Rows are points. The ring and each string are closed loops that go straight from each point to the next, and from the last back to the first. Before rounding, they use only three directions, however many columns there are. Count how often each string passes through the ring. Passing back the other way cancels.
In the rows, 128 means zero.

Ring (6 x 4):
[[144,150,124,125],
[159,159,121,58],
[141,135,96,63],
[95,91,72,155],
[66,96,114,195],
[98,127,135,187]]
String (20 x 4):
[[151,176,157,8],
[125,128,105,126],
[159,126,67,134],
[153,135,89,121],
[135,136,108,123],
[131,163,158,70],
[139,153,137,158],
[114,111,94,249],
[104,114,105,191],
[100,110,103,192],
[92,91,81,239],
[101,129,133,130],
[69,139,183,133],
[67,123,162,200],
[86,145,178,154],
[110,144,149,114],
[120,127,110,152],
[134,164,158,70],
[122,130,111,128],
[141,168,155,35]]
Times through: 1

Ring (9 x 9):
[[106,116,162,158,215,114,115,196,137],
[95,124,176,126,219,82,111,205,124],
[82,144,186,96,192,71,115,199,126],
[73,162,183,83,140,97,110,174,136],
[73,159,171,93,111,136,88,155,139],
[79,149,159,114,104,165,76,145,142],
[93,136,146,152,114,192,83,141,154],
[108,127,141,183,144,191,108,152,165],
[113,120,146,186,177,167,120,170,160]]
String (24 x 9):
[[62,191,193,60,103,92,134,164,151],
[60,139,189,45,163,72,38,188,85],
[73,122,178,77,182,89,39,190,89],
[88,159,175,119,153,111,140,176,156],
[85,166,191,103,180,66,167,197,154],
[84,122,190,89,240,40,93,223,98],
[86,94,178,99,248,63,39,219,75],
[94,125,166,131,187,117,94,185,128],
[97,134,163,143,172,130,116,177,146],
[97,105,161,138,207,120,65,191,112],
[110,87,152,167,235,128,68,198,113],
[118,87,147,187,238,138,86,197,126],
[99,88,157,142,225,120,41,196,96],
[96,125,162,140,180,129,97,180,135],
[109,140,162,169,183,131,160,182,170],
[109,155,166,170,177,124,192,182,186],
[92,128,169,126,188,109,98,188,128],
[86,121,170,111,187,107,67,187,111],
[94,158,170,136,151,125,151,172,166],
[82,176,188,100,152,84,166,183,162],
[64,167,197,53,154,60,106,188,121],
[66,137,184,62,164,84,49,185,95],
[79,140,173,100,155,114,81,175,124],
[83,179,176,114,115,126,158,160,174]]
Times through: 3
String (24 x 9):
[[63,178,176,73,79,137,93,143,145],
[66,132,176,67,150,106,29,174,93],
[84,148,170,114,145,126,104,169,141],
[86,186,174,124,107,135,176,155,188],
[80,179,176,108,111,127,149,158,170],
[63,181,183,67,91,118,105,153,145],
[63,148,175,67,116,124,43,158,110],
[77,121,166,98,160,126,35,173,101],
[86,138,162,123,143,143,85,164,137],
[83,121,155,118,139,159,37,157,115],
[94,143,160,142,144,149,115,163,155],
[111,152,136,201,101,222,151,131,203],
[116,125,131,208,132,220,117,141,180],
[103,102,144,165,176,170,59,168,127],
[96,117,155,144,173,146,76,173,129],
[116,148,145,202,141,186,175,154,200],
[129,135,130,238,145,218,176,147,210],
[114,109,135,196,164,197,91,157,155],
[100,100,141,160,168,178,41,162,121],
[108,126,130,193,113,229,93,132,171],
[92,116,137,151,113,211,33,136,132],
[83,122,155,118,138,160,38,157,116],
[92,158,161,141,123,155,135,155,170],
[80,181,165,118,76,167,135,136,178]]
Times through: 4

Ring (10 x 14):
[[157,128,187,155,161,144,101,86,79,95,89,79,145,86],
[125,124,173,167,171,158,129,72,98,93,76,82,134,83],
[91,123,140,168,166,168,152,77,139,112,87,105,135,98],
[74,123,96,152,145,165,168,108,188,133,110,133,132,122],
[82,122,78,136,129,155,172,134,208,133,120,139,121,132],
[107,122,76,119,114,140,163,159,208,128,128,137,112,137],
[142,127,93,107,105,125,130,173,185,131,141,133,125,138],
[176,135,129,108,106,117,85,166,142,139,152,127,158,134],
[187,137,163,122,122,121,66,140,101,132,140,110,172,118],
[179,134,183,139,143,131,76,111,81,113,115,92,162,100]]
String (29 x 14):
[[98,117,102,140,140,151,176,124,182,100,93,110,96,112],
[78,114,67,132,128,153,199,142,222,109,102,128,85,126],
[74,121,42,119,109,149,187,164,249,145,137,159,111,150],
[95,126,64,119,109,144,157,161,222,153,146,157,134,149],
[120,129,107,130,125,143,130,137,171,139,132,133,146,130],
[123,123,116,134,133,143,145,131,162,112,109,113,119,116],
[89,113,63,122,120,145,198,156,226,106,106,127,77,129],
[71,117,48,125,117,152,198,156,243,129,121,147,96,141],
[63,125,53,133,119,160,175,144,237,161,141,165,137,149],
[106,130,108,139,131,151,132,125,172,146,132,138,155,130],
[111,122,120,143,142,150,152,116,160,109,101,110,118,111],
[89,119,117,156,155,162,171,99,165,103,86,107,110,104],
[62,121,129,179,174,181,171,63,154,116,80,111,134,98],
[80,126,154,184,180,179,146,51,122,118,82,104,153,91],
[117,131,152,160,156,158,115,87,121,130,110,113,165,106],
[129,127,147,148,149,148,125,104,127,113,103,103,140,104],
[135,129,159,152,152,149,112,96,112,116,104,101,152,101],
[136,123,152,147,151,145,132,105,121,94,90,90,121,96],
[147,120,178,156,164,146,129,88,92,73,70,68,112,79],
[162,123,215,169,180,148,107,62,49,66,59,50,127,63],
[155,130,202,166,171,150,93,69,62,96,84,74,156,79],
[138,132,159,150,149,148,102,99,111,126,114,108,164,106],
[131,127,143,144,144,146,122,110,131,117,109,108,142,108],
[121,119,165,164,170,157,147,78,109,79,66,76,112,81],
[90,118,170,187,191,177,161,44,106,80,51,74,118,72],
[68,125,141,183,178,182,155,55,138,123,85,112,151,96],
[55,130,111,174,161,182,153,74,171,156,115,143,171,120],
[92,130,109,149,140,160,138,110,171,149,127,139,159,126],
[103,124,110,142,138,152,149,119,170,125,113,123,131,119]]
Times through: 5
String (27 x 14):
[[157,128,155,136,139,135,108,121,115,107,109,97,138,105],
[191,132,201,142,150,129,72,103,61,97,101,75,154,89],
[182,134,207,151,157,136,67,89,54,106,102,79,169,87],
[168,134,206,160,164,144,75,77,56,108,97,80,172,85],
[155,122,222,177,190,154,113,49,42,58,47,43,124,56],
[133,124,204,180,187,162,117,48,63,81,61,64,140,67],
[123,131,156,158,156,156,113,89,116,126,108,109,162,104],
[123,123,140,147,149,149,138,107,136,105,96,100,125,103],
[101,119,145,165,167,163,160,80,133,90,72,89,112,89],
[67,121,133,179,175,180,170,62,148,111,77,107,131,95],
[62,118,116,172,168,177,185,75,168,107,77,110,115,100],
[99,118,119,150,150,156,167,106,162,100,88,104,107,104],
[50,118,81,158,150,174,195,102,208,126,98,134,115,120],
[54,121,68,147,137,168,187,120,222,142,117,148,125,133],
[78,117,79,138,134,156,188,130,209,116,104,128,100,124],
[116,124,112,135,133,145,146,129,167,119,113,119,125,119],
[113,128,99,129,123,144,137,140,181,140,133,137,142,133],
[100,122,52,108,101,137,170,179,236,140,142,152,110,150],
[117,118,51,97,94,126,175,194,236,121,136,141,87,148],
[137,117,78,100,102,122,163,185,205,103,122,121,82,133],
[157,129,82,90,87,113,120,199,196,140,159,143,128,151],
[172,127,103,94,95,110,116,190,172,121,144,123,119,137],
[148,126,128,124,125,131,122,142,146,114,119,111,128,118],
[155,134,131,122,119,130,94,144,140,142,143,127,164,129],
[209,149,151,101,95,107,24,172,111,178,191,144,218,147],
[210,142,170,111,112,110,41,154,91,142,157,115,187,125],
[183,130,168,127,133,124,87,130,98,106,115,92,144,105]]
Times through: 1

Ring (9 x 14):
[[166,149,141,108,156,160,149,152,139,134,65,159,92,154],
[180,125,144,125,146,178,145,137,139,126,121,126,104,124],
[180,104,145,143,128,181,133,126,135,117,167,104,119,97],
[161,92,140,156,109,165,117,118,129,111,194,97,135,84],
[114,93,126,154,94,122,100,116,122,112,186,108,151,95],
[82,103,116,143,92,90,95,119,120,117,159,125,154,115],
[69,124,112,125,103,74,101,131,122,126,111,151,144,144],
[106,150,124,108,133,104,125,149,129,134,58,175,114,166],
[138,156,134,104,148,133,140,155,135,136,48,175,98,167]]
String (24 x 14):
[[101,144,120,106,133,102,126,143,131,135,69,163,118,164],
[145,175,137,91,164,136,151,167,138,143,7,196,82,187],
[136,161,131,93,158,131,147,156,139,141,34,177,93,178],
[115,128,123,116,128,118,125,134,132,130,104,141,123,144],
[123,135,125,108,139,124,134,138,136,134,90,143,115,152],
[195,146,149,106,169,188,162,150,145,136,74,145,83,148],
[224,136,161,124,163,216,161,148,144,127,104,134,82,123],
[183,124,148,133,139,180,140,139,136,122,125,130,105,117],
[146,119,135,130,127,147,128,132,132,123,131,128,121,122],
[208,110,156,147,135,205,140,132,136,115,162,109,107,93],
[214,89,157,162,124,215,134,119,135,108,209,82,119,67],
[145,89,132,150,108,152,115,113,130,114,197,90,141,88],
[158,76,139,167,98,166,109,108,127,105,229,77,147,66],
[188,77,153,181,97,192,111,114,124,98,235,83,139,52],
[159,93,143,164,101,163,110,121,124,107,194,105,137,80],
[118,78,130,174,77,127,89,109,117,102,223,95,162,70],
[69,100,109,138,91,80,94,114,121,119,163,118,160,118],
[93,112,118,133,105,100,106,124,125,122,140,130,144,125],
[127,120,132,139,113,129,114,134,125,119,129,141,128,121],
[71,123,114,131,99,76,98,132,120,123,114,154,145,139],
[25,130,96,113,97,33,92,130,119,131,89,163,154,165],
[82,146,118,114,118,82,112,147,124,131,65,179,126,164],
[122,143,131,118,130,120,125,148,129,129,76,167,113,152],
[118,129,126,122,125,119,122,136,130,127,106,145,124,140]]
Times through: 0
String (25 x 14):
[[157,115,138,135,128,158,129,131,133,121,141,121,119,114],
[188,108,150,147,128,187,133,129,134,115,163,110,115,95],
[210,83,157,168,117,213,129,117,133,105,220,78,125,60],
[131,89,128,150,104,139,111,112,128,114,195,92,146,91],
[127,105,128,140,111,132,114,122,128,118,160,114,137,109],
[149,114,138,141,119,151,122,131,129,118,144,127,124,111],
[137,82,136,171,87,145,98,113,120,103,216,96,152,72],
[89,85,119,160,79,101,87,109,118,109,202,104,165,90],
[82,108,113,132,101,90,103,120,124,122,146,125,149,126],
[118,118,127,133,115,121,115,131,127,122,130,134,132,125],
[92,118,121,137,101,97,102,130,121,120,129,144,142,127],
[42,125,104,125,93,49,91,130,117,126,106,159,153,150],
[40,132,101,113,103,47,98,133,121,131,88,163,148,163],
[51,152,107,105,115,53,107,147,122,136,47,188,131,180],
[58,147,106,101,121,61,113,142,127,138,57,175,131,178],
[100,133,120,114,125,103,120,137,130,131,92,151,126,151],
[153,153,141,114,146,147,140,156,133,131,58,174,96,156],
[177,162,149,110,158,167,151,164,137,133,42,181,82,160],
[196,172,155,102,173,183,163,170,141,137,23,188,68,168],
[148,157,134,96,160,143,150,154,140,140,45,167,92,171],
[133,136,129,110,141,132,136,140,136,133,89,145,112,150],
[150,128,137,125,134,149,133,138,134,126,111,139,113,132],
[216,137,158,123,161,209,159,148,143,127,101,136,84,126],
[210,124,153,125,156,206,156,138,143,126,126,117,94,117],
[138,114,129,126,128,141,128,127,134,125,138,117,125,123]]
Times through: 5

Ring (7 x 14):
[[134,125,161,113,100,130,90,192,138,148,143,203,169,96],
[144,92,157,87,125,122,104,213,130,167,166,176,157,88],
[144,85,141,96,143,121,129,189,122,157,164,139,126,106],
[138,88,117,133,143,127,156,126,121,115,140,95,74,134],
[127,118,108,171,126,136,159,80,126,82,111,95,60,157],
[119,151,115,180,120,139,146,82,126,86,100,125,88,164],
[120,156,134,160,110,137,120,122,131,110,112,166,129,143]]
String (28 x 14):
[[148,61,131,113,126,126,139,155,131,124,153,110,83,102],
[141,83,126,128,128,128,143,137,128,116,141,111,84,120],
[145,64,117,137,123,130,154,115,132,97,137,85,52,119],
[137,84,102,158,138,132,173,83,124,84,124,64,35,148],
[127,121,104,162,150,131,169,90,115,98,119,86,66,166],
[129,123,123,145,135,131,143,125,122,116,128,125,101,143],
[130,115,120,158,119,135,144,104,130,95,118,116,81,141],
[126,121,112,182,106,140,150,69,135,68,101,105,59,151],
[115,152,99,206,119,143,164,39,126,57,84,95,52,183],
[114,163,104,190,136,138,160,66,118,83,96,110,80,185],
[124,138,122,153,134,132,141,118,121,114,121,132,107,151],
[130,124,134,146,112,134,125,131,132,112,124,148,113,129],
[125,140,140,160,89,139,110,121,142,99,110,171,122,127],
[118,166,143,166,91,140,105,123,139,105,104,189,142,136],
[118,167,140,154,113,135,112,137,128,123,115,182,149,143],
[125,142,129,141,138,130,134,139,119,129,128,147,126,146],
[130,127,136,134,126,130,125,149,126,129,133,153,127,130],
[137,110,159,116,93,131,93,183,142,138,142,192,152,91],
[145,98,187,84,70,129,56,238,155,164,159,242,197,50],
[144,101,182,77,92,125,66,246,144,178,167,232,200,60],
[136,116,152,103,130,125,109,197,125,161,154,177,159,107],
[135,112,143,114,128,127,119,175,126,145,147,159,137,114],
[142,94,151,107,112,127,109,184,135,143,151,166,136,94],
[149,74,159,85,114,123,102,212,136,159,167,171,146,76],
[140,95,142,109,128,125,122,176,127,144,152,148,126,107],
[132,116,126,122,155,125,144,155,114,142,145,127,116,138],
[139,92,124,106,169,120,153,168,109,153,160,108,106,132],
[146,69,125,104,154,121,151,164,118,142,162,100,90,117]]
Times through: 3
String (27 x 14):
[[136,86,101,156,143,131,175,86,121,88,126,64,38,151],
[127,124,109,156,150,130,163,102,114,107,123,97,78,162],
[126,126,111,159,143,132,159,100,118,103,120,102,79,160],
[122,136,103,172,146,134,167,81,115,93,111,93,70,174],
[129,124,126,144,131,131,139,129,123,117,128,131,106,140],
[129,121,125,159,110,136,135,107,133,95,115,130,90,137],
[118,149,112,195,104,143,145,60,134,65,89,121,72,165],
[112,171,110,195,121,141,149,65,124,78,89,126,88,179],
[110,180,114,189,126,140,144,78,121,90,93,138,104,180],
[120,152,123,157,135,133,139,118,119,116,117,141,116,157],
[131,124,141,141,103,134,114,143,136,117,126,164,125,119],
[126,146,158,143,77,138,85,157,147,120,119,210,160,107],
[128,147,170,128,73,136,70,184,148,137,127,234,185,94],
[126,145,146,129,123,130,111,166,126,142,134,181,156,127],
[128,135,139,128,132,129,122,161,123,140,137,163,141,131],
[134,124,161,103,115,127,94,204,132,161,151,200,175,98],
[129,130,135,126,141,127,129,160,119,143,140,151,135,135],
[139,101,151,112,110,128,107,180,136,140,147,169,138,98],
[153,68,178,65,97,122,76,249,144,177,178,206,177,49],
[150,75,165,65,130,118,98,243,129,186,182,182,168,72],
[137,107,136,102,156,121,134,184,114,161,159,140,135,123],
[136,107,131,112,154,123,139,168,115,150,152,131,122,129],
[135,106,128,118,150,124,142,158,116,141,148,126,113,131],
[140,91,136,118,126,127,130,159,129,131,147,134,109,112],
[149,58,128,107,137,124,145,159,127,130,158,102,81,105],
[147,60,115,122,145,125,162,132,122,115,150,77,58,122],
[135,94,105,144,157,127,173,107,114,108,135,73,58,152]]
Times through: 4

Ring (8 x 14):
[[120,119,169,135,113,143,165,144,95,146,97,138,131,155],
[120,140,168,139,95,145,174,147,111,138,135,158,171,178],
[126,153,145,145,94,136,160,135,131,111,181,170,202,174],
[123,157,136,148,98,133,148,122,138,103,194,163,206,170],
[124,135,120,146,126,125,124,104,128,98,170,137,167,132],
[141,87,106,134,164,109,103,106,98,97,106,119,93,68],
[147,69,111,128,173,107,106,115,81,106,71,115,63,52],
[134,84,142,128,149,125,135,131,80,131,66,121,80,95]]
String (25 x 14):
[[123,128,149,139,115,136,151,131,110,125,130,143,150,148],
[133,122,151,135,112,132,159,146,105,124,125,158,150,145],
[127,148,169,139,83,144,184,160,117,132,152,180,193,188],
[142,120,136,135,118,123,149,142,111,108,140,165,155,130],
[127,130,142,140,115,132,148,130,115,117,143,149,159,145],
[110,164,160,148,86,148,166,129,133,127,178,156,206,196],
[108,188,157,154,69,150,171,128,152,116,222,173,249,220],
[117,152,146,147,101,139,152,123,130,116,173,151,190,171],
[136,128,122,141,123,121,133,122,123,96,162,155,165,127],
[140,126,111,142,129,115,123,116,125,87,169,154,164,116],
[142,115,110,139,137,113,119,115,118,89,153,147,146,103],
[115,154,115,153,119,128,118,90,144,92,201,133,192,148],
[109,149,123,152,122,133,120,89,137,103,182,122,177,148],
[124,122,127,142,133,126,126,109,115,109,140,128,142,124],
[134,96,105,138,162,112,99,96,105,96,118,111,102,76],
[147,64,91,130,189,99,82,94,87,91,81,100,55,30],
[123,109,134,138,141,128,126,111,102,121,109,116,114,114],
[128,113,136,137,132,128,135,122,104,118,119,133,128,121],
[131,87,133,131,154,123,124,119,86,124,77,114,83,90],
[148,47,124,120,183,110,112,126,60,124,23,104,24,40],
[146,66,132,124,164,115,125,133,70,124,48,120,56,66],
[118,95,172,129,133,143,157,140,75,160,50,114,83,130],
[117,104,179,130,121,147,168,148,79,162,59,124,99,146],
[136,101,145,131,132,127,147,140,92,126,94,141,114,117],
[127,120,148,137,120,133,149,134,104,125,120,143,139,138]]
Times through: 0

Ring (9 x 14):
[[103,123,107,103,112,160,123,120,176,111,159,164,156,105],
[129,111,111,90,107,136,129,87,187,134,117,157,167,89],
[157,89,101,93,111,93,138,82,182,145,71,151,174,88],
[170,80,99,105,124,66,137,112,165,142,57,142,166,110],
[170,85,111,116,143,57,124,161,140,133,71,127,141,151],
[158,96,119,123,153,69,114,194,126,122,99,122,124,175],
[132,110,117,132,154,99,109,216,121,102,141,131,116,184],
[93,124,101,134,138,148,115,202,137,82,186,158,129,158],
[89,127,100,119,122,166,121,158,160,91,184,167,146,126]]
String (27 x 14):
[[143,81,73,108,108,96,151,88,182,126,79,169,187,77],
[165,69,73,103,106,71,156,70,186,141,44,164,195,69],
[150,77,73,116,117,81,149,110,170,123,74,163,180,94],
[149,89,95,113,126,88,134,132,159,125,90,149,160,118],
[177,104,149,89,139,76,106,138,151,157,76,109,128,151],
[195,82,129,102,145,37,119,146,142,156,42,110,137,153],
[184,66,92,130,150,24,134,175,129,129,44,128,147,156],
[144,81,78,138,140,71,137,178,137,104,96,151,152,143],
[132,98,94,124,133,101,129,162,148,109,119,151,149,135],
[132,92,85,140,144,87,129,196,130,96,122,150,141,157],
[137,102,110,147,166,77,110,249,103,93,135,126,109,205],
[109,102,81,156,153,104,123,238,114,72,160,154,128,180],
[116,107,95,134,140,115,122,193,136,93,148,153,137,154],
[129,118,126,116,143,116,107,185,138,113,143,133,123,164],
[121,134,147,115,151,132,92,209,128,110,170,122,103,188],
[122,128,137,111,141,132,101,183,140,114,158,131,118,166],
[127,130,144,103,139,133,99,171,145,123,153,127,117,162],
[64,140,100,130,126,192,114,187,151,71,226,174,135,141],
[85,139,117,112,123,180,110,160,160,96,199,160,135,133],
[126,134,149,90,128,146,100,141,161,132,151,130,126,142],
[116,112,101,112,121,134,126,138,164,110,142,159,153,118],
[115,109,96,112,118,134,130,130,168,110,138,163,159,110],
[143,118,138,90,127,120,110,127,164,140,118,131,137,131],
[139,118,134,76,109,136,118,80,189,150,113,143,157,95],
[142,107,114,72,93,134,134,39,208,154,92,158,182,58],
[130,85,67,98,90,122,158,48,205,128,87,185,205,43],
[129,94,83,115,117,111,139,122,169,114,110,165,169,102]]
Times through: 2

Ring (8 x 14):
[[128,102,103,85,171,169,100,119,111,111,129,158,174,150],
[118,143,99,123,107,160,120,114,152,130,98,137,176,120],
[107,166,107,147,92,127,131,117,166,137,93,106,148,92],
[102,163,114,144,118,105,127,123,155,132,106,93,125,88],
[107,134,133,147,135,89,135,133,120,120,132,92,97,81],
[120,100,146,155,117,104,151,137,94,112,146,110,97,80],
[129,81,142,139,126,127,145,136,82,106,150,131,115,98],
[131,85,114,89,176,161,106,125,92,105,143,157,158,145]]
String (30 x 14):
[[107,148,105,110,161,122,104,121,142,124,115,113,142,118],
[113,142,119,150,96,124,139,123,142,129,110,111,135,90],
[106,164,122,177,61,109,154,123,161,138,97,92,125,66],
[93,183,117,156,116,80,130,125,166,137,103,71,106,72],
[90,175,118,132,169,67,111,129,151,129,119,68,94,85],
[100,144,114,99,210,89,93,129,124,117,136,94,108,116],
[113,125,118,115,160,119,114,127,119,117,130,117,129,113],
[117,125,130,155,98,117,147,129,123,122,123,111,121,84],
[114,121,151,185,77,88,170,138,111,121,133,91,85,53],
[115,105,157,171,112,78,161,143,91,113,151,90,71,61],
[115,98,139,116,190,93,119,139,83,104,161,108,91,105],
[116,111,120,100,189,119,105,130,103,110,143,122,125,123],
[120,111,126,130,134,126,131,129,110,115,133,123,128,104],
[119,98,122,92,203,122,102,131,91,105,152,129,124,131],
[122,102,125,117,153,130,123,129,101,111,140,130,130,115],
[129,97,135,150,93,139,152,130,102,115,132,133,132,94],
[139,69,140,147,91,156,157,132,81,107,143,152,138,101],
[141,53,124,83,185,169,110,130,64,95,161,172,155,151],
[131,72,105,44,249,164,73,126,76,95,159,168,164,178],
[120,111,112,96,177,139,104,125,111,112,134,136,146,133],
[121,114,115,112,148,141,117,124,116,116,128,134,147,122],
[128,113,122,152,70,158,151,122,126,124,112,140,157,98],
[129,112,100,103,126,183,114,114,129,120,112,162,189,140],
[123,123,83,65,185,182,80,111,135,118,112,162,199,167],
[116,130,92,75,192,155,84,116,133,118,119,142,172,152],
[116,130,106,109,149,142,110,120,132,121,118,130,155,124],
[120,133,119,158,68,143,150,121,141,129,105,125,149,89],
[117,162,110,180,16,154,162,113,175,144,76,121,169,77],
[108,188,99,174,25,147,150,109,197,151,64,110,173,79],
[104,166,97,113,146,127,103,116,162,132,100,110,153,117]]
Times through: 5

Ring (8 x 14):
[[116,158,154,129,131,167,151,153,102,132,135,119,145,143],
[115,162,167,128,139,181,143,109,112,151,159,112,151,149],
[116,136,163,136,147,177,113,59,127,163,181,97,148,158],
[122,110,139,147,142,152,97,61,138,140,178,111,124,152],
[128,87,106,156,129,118,96,115,134,99,147,131,100,140],
[129,74,94,159,123,103,98,163,118,86,117,122,102,137],
[126,80,100,154,121,107,110,205,95,92,93,105,121,139],
[122,111,120,143,123,128,131,204,90,104,99,109,133,139]]
String (28 x 14):
[[122,109,124,145,128,134,119,160,106,114,123,110,129,143],
[122,137,124,140,122,138,143,173,110,97,123,144,116,132],
[120,143,127,135,118,138,158,224,88,95,95,133,130,131],
[118,163,141,130,122,154,166,198,95,107,113,139,134,133],
[118,167,146,130,126,161,159,155,111,113,138,147,127,134],
[119,169,146,131,128,164,156,135,120,114,150,154,121,134],
[117,175,155,128,132,173,156,118,123,125,160,150,127,137],
[120,131,140,139,134,153,125,121,118,127,149,119,130,145],
[117,122,157,138,145,167,110,90,114,160,161,83,154,159],
[118,104,151,142,146,160,96,89,112,163,158,68,157,163],
[121,138,138,139,132,153,130,115,125,120,155,135,121,141],
[118,155,158,134,142,175,127,58,140,143,189,134,127,147],
[116,120,171,138,157,183,90,16,134,186,201,72,158,169],
[116,110,167,140,156,177,87,31,127,185,190,62,162,170],
[115,147,177,132,154,192,111,19,137,179,205,97,151,162],
[114,156,180,129,152,195,120,32,133,178,200,99,154,161],
[112,142,186,129,156,197,111,44,117,195,188,65,176,170],
[116,130,160,135,144,171,117,98,110,160,158,84,157,158],
[118,135,148,136,136,160,127,122,112,137,148,109,141,148],
[117,184,155,126,128,173,166,137,118,118,152,157,126,133],
[115,187,158,122,126,173,176,175,99,121,129,143,141,134],
[117,137,143,132,126,151,149,211,77,125,98,96,156,144],
[120,101,127,142,127,132,124,210,77,122,91,78,153,148],
[123,112,115,143,118,122,138,231,83,95,84,112,132,136],
[124,128,115,142,118,127,143,198,104,87,108,143,114,130],
[125,111,106,146,115,115,137,222,95,81,91,132,115,130],
[126,58,96,155,119,97,104,249,71,96,62,71,140,145],
[124,57,107,154,127,108,95,215,76,115,79,58,149,152]]
Times through: 2
